Every row gives one point. To make a cloud, some directions were put in groups of two or more. Within a group, all points are equally far from the middle, so they leave a hole (a ring in 2 directions, a hollow ball in 3). The other directions are filled evenly. Then the cloud was stretched, turned, moved and blurred a little. Count the holes, and give their numbers of directions, smallest first.

Cloud (13 x 2):
[[-3.0  4.4]
 [ 4.9  0.8]
 [ 4.1  2.9]
 [ 4.4  2.0]
 [-4.9  2.6]
 [ 1.9 -5.3]
 [-4.3  3.3]
 [-5.7 -0.9]
 [ 4.1  2.7]
 [-5.4 -2.2]
 [ 3.9  3.0]
 [ 0.1 -5.7]
 [-5.6  0.6]]
Holes: 1 (2)

Cloud (20 x 3):
[[-3.2 -1.0  0.3]
 [-4.9 -0.5 -1.9]
 [-1.0  3.9  3.3]
 [-1.4 -6.3 -1.5]
 [ 2.6  5.8 -2.6]
 [-4.7  8.5 -3.7]
 [-2.3 -1.0  0.1]
 [ 4.5  4.3 -2.2]
 [-6.6  0.6  4.6]
 [-0.2 -3.6  4.8]
 [-4.1 -2.1  4.6]
 [ 1.7 -3.3 -1.3]
 [ 5.4  3.5 -3.6]
 [ 1.7 -5.8  1.1]
 [-2.6  2.5 -5.6]
 [ 4.5  0.3 -2.2]
 [ 0.5 -4.3  3.2]
 [-2.3  3.3 -5.3]
 [-2.7  7.3  2.0]
 [ 4.3  1.0 -8.0]]
Holes: 0

Cloud (30 x 4):
[[ 3.0 -5.3  4.8 -0.1]
 [-0.7 -5.1  6.9  2.1]
 [ 1.8 -6.4  1.0 -1.5]
 [ 0.9 -5.4  6.3  1.6]
 [-5.1  0.5  6.6 -2.3]
 [-0.9 -1.2 -4.1 -4.6]
 [-2.9 -5.5  5.7  2.2]
 [-5.4 -0.4  7.1 -0.9]
 [-4.1  2.7 -1.1  2.7]
 [-1.1 -1.1 -3.7 -4.7]
 [-0.8  3.3  6.9 -4.5]
 [ 1.3 -4.9 -4.3 -2.2]
 [ 6.9  0.4 -1.2  0.8]
 [ 7.3  0.4  1.0  0.0]
 [ 4.7 -2.4 -4.7  2.8]
 [-0.9  0.7  3.0 -6.5]
 [-2.4  2.0 -4.0 -1.6]
 [ 6.5 -1.3  3.9 -1.2]
 [ 0.6 -2.9 -3.5 -4.5]
 [ 0.3 -2.5 -3.1 -4.9]
 [ 5.8 -2.8  4.8  0.1]
 [ 3.2 -4.1  2.1 -4.0]
 [-6.0 -2.0  6.0  0.4]
 [ 6.9  0.4 -0.8  0.6]
 [ 3.7 -3.4 -3.5  4.9]
 [-1.8  0.4  2.4 -6.2]
 [-2.2 -6.3  4.7  2.0]
 [ 2.2  3.9  5.5 -4.3]
 [-3.1  0.5  0.6  6.6]
 [-4.2 -3.0 -1.1  6.3]]
Holes: 2 (2, 2)

Cloud (77 x 8):
[[ -5.2   0.5  -0.3  -4.7  -0.6   5.7   1.2   4.2]
 [  0.3   3.0   4.8   1.3  -3.7   4.2  -2.9  -6.3]
 [  3.6   3.0  -1.7  -3.8   2.9  -0.2  -4.7  -0.8]
 [ -1.3   6.7  -2.3   7.5  -5.5  -0.1  -7.1  -0.1]
 [ -4.4  -4.0   0.2  -2.0   4.4   0.7   0.5   0.1]
 [ -3.5  -0.2  -7.9  -0.8  -1.2   2.6  -1.4   6.7]
 [  0.7   8.5   3.1  -0.2   0.2  -2.7  -3.3  -4.7]
 [ -5.6  -2.9  -6.0   4.2  -2.5   0.5  -0.4   3.3]
 [ -3.3   7.0  -5.5   4.6   1.1   2.2   2.7  -1.6]
 [  4.2  -1.6   3.0  -4.9  -3.4  -0.6  -0.9   1.9]
 [ -1.7   7.2   0.0  -8.5  -4.6   2.6   2.3   9.9]
 [ -2.0  -0.1   0.2   0.5  -2.0   7.0  -2.2  -4.1]
 [  0.3   6.4  -5.1  -0.6   4.7   6.3   2.9   3.6]
 [  0.5   3.5   1.6  -3.9   1.9   4.4  -3.2   2.6]
 [  4.3   3.2   2.1   0.9  -1.0  -7.9  -0.4  -1.2]
 [  4.6  -4.1   3.9   0.8  -1.9   1.2   0.8  -0.9]
 [  5.5   1.5  -1.3   0.4   4.0  -9.5   3.2  -3.1]
 [  5.2   0.3  -0.2  -2.3   3.0  -5.2  -2.9   0.5]
 [  9.0   0.1  -1.7   3.0  -6.3   2.7  -7.3  -1.3]
 [  7.7   1.2  -2.9  -3.0  -4.4  -2.5   2.7   0.3]
 [  0.2   3.8  -0.6  -1.9   1.9   3.3  -2.5   7.1]
 [  1.5  -4.1  -3.7   1.9   0.1   7.6  -0.3  -2.2]
 [  4.5  -2.9  -7.1  -0.2   3.8   0.8  -4.0  -2.6]
 [ -2.3  -0.2  -4.8   0.4  -4.3   7.7   0.5   6.3]
 [  0.8   4.3  -2.7  -0.1  -3.6   8.8   2.9  -0.6]
 [  8.7   5.1  -4.1   4.6  -1.6   1.7  -0.7   0.4]
 [ -0.4   7.5   3.1  -0.9   3.6   5.2   6.6   2.4]
 [ -1.6   5.4   1.8  -0.8   4.4  -3.3   2.1  -1.8]
 [ -5.1   0.1   0.1  -2.1  -2.2  -1.6  -5.4   2.3]
 [  0.5  -0.3  -0.9   8.3  -8.8   3.6  -6.0   0.6]
 [ -2.6   4.6  -4.9  -4.3   2.1  -8.0  -0.7  -4.7]
 [ -3.7  -3.1   1.0  -3.0   3.7   8.1  -1.6   5.7]
 [  2.9   1.3 -10.0  -3.6  -1.0   2.3   0.6   0.5]
 [  4.0   6.1   2.5   2.5  -4.5   1.9   1.2   7.0]
 [ -1.1  -4.0  -1.1   8.1  -0.6   2.0  -3.9  -3.6]
 [ -6.1   2.4   5.2   1.8  -0.5  -5.0   0.0   5.8]
 [ -2.3   1.0  -2.2  -0.6  -1.0   4.6   0.2   6.1]
 [  4.8  -0.8   0.0  -6.9   0.4  -0.1  -0.3   2.1]
 [ -1.3   1.3   0.3   0.8   4.2   2.9   1.4  -2.2]
 [ -2.2   5.4   1.0  -6.1  -2.2  -3.9  -4.4  -1.3]
 [  3.3   3.7   1.6  -0.3   2.5  -0.8   5.9  -0.4]
 [ -6.3   0.8  -4.5   1.9   0.2  -2.8  -1.9  -1.0]
 [ -2.0  -5.2   3.0   3.3   2.2   4.5  -7.7  -2.6]
 [ 10.0   0.2  -2.1   1.6   3.9   2.1  -2.7  -3.1]
 [ -6.9   1.5   2.9  -2.0   1.2   4.8   5.0   2.7]
 [ -0.8  -0.5  -3.3  -6.0   6.5  -0.5   1.0  -1.9]
 [ -1.5  -1.6  -0.6   1.9  -7.7   2.5   1.7   3.8]
 [ -1.8  -3.0   1.7  -5.4  -3.1   7.4  -3.4  -2.8]
 [ -2.3   3.2   7.0   0.3   0.8   6.9   3.8   5.0]
 [  4.5  -4.8  -1.4   3.6  -2.2   0.5  -3.3  -2.4]
 [  0.2   1.4   2.5   6.8  -7.6   7.7  -1.8   1.8]
 [ -2.2   1.2   4.3  -6.9   2.5   2.1   1.8   1.7]
 [ -3.4  -2.8   0.7  -1.2   5.0   4.3  -8.8  -3.8]
 [  2.6  -4.5   3.7   0.3  -2.8  -1.6   2.5   2.4]
 [  1.8   4.9   1.7   3.4   3.2  -9.0  -1.3  -1.7]
 [ -2.3   4.1  -0.2  -5.9  -2.1  -2.0  -4.9  -3.1]
 [  7.0  -0.3   2.2   2.3   0.3   1.1  -0.2   4.3]
 [  1.6   2.4   1.8   3.2  -6.2   0.7  -7.5   0.1]
 [  2.5   4.3   0.0   9.2  -1.1  -2.6   0.5   5.7]
 [ -3.4  -2.4   7.4  -3.6  -3.3  -1.2  -1.2  -2.6]
 [  1.1  -1.6   5.8   2.3   4.4  -3.2  -2.1  -2.9]
 [ -0.8   0.5   7.0   0.0  -2.2   6.3   4.7   7.3]
 [  1.9  -2.4  -0.3   4.0   5.4   7.5  -0.4  -3.4]
 [ -6.8  -0.5   3.8   2.2  -0.2   3.1  -3.2  -0.8]
 [  2.1   4.5   2.8  -6.0  -1.4   0.0   0.7   1.7]
 [ -0.4  -5.6  -3.6  -3.2   5.5   2.6   4.9   0.6]
 [  0.9   2.7  -3.0   2.8  -3.1  -4.1   2.8  -4.3]
 [ -1.4   1.8  -1.3  -7.4   2.5   3.7   2.2   3.7]
 [ -3.9   1.2  -1.4   0.6  -0.3   3.7  -4.5  -7.0]
 [ -6.5   2.0  -5.0   1.0  -6.4  -2.3   2.2  -0.3]
 [ -6.1   0.4   3.3  -2.7   1.9  -2.6   6.4   7.0]
 [  2.3   3.2   4.5  -2.4  -3.0   2.4  -4.4  -2.5]
 [  1.2   2.0  -6.6  -2.5   0.6   1.3  -2.6  -4.3]
 [  0.6   2.2  -0.7   3.2   3.8   1.2  -3.7   0.1]
 [ -4.2   2.2   1.4  -6.5   3.7  -7.2   1.6   1.4]
 [  2.0  -3.0  -0.6  -1.8  -3.8   5.0   0.9  -3.9]
 [ -1.0  -1.7   3.2   1.5  -3.5  13.1  -2.4   0.6]]
Holes: 0
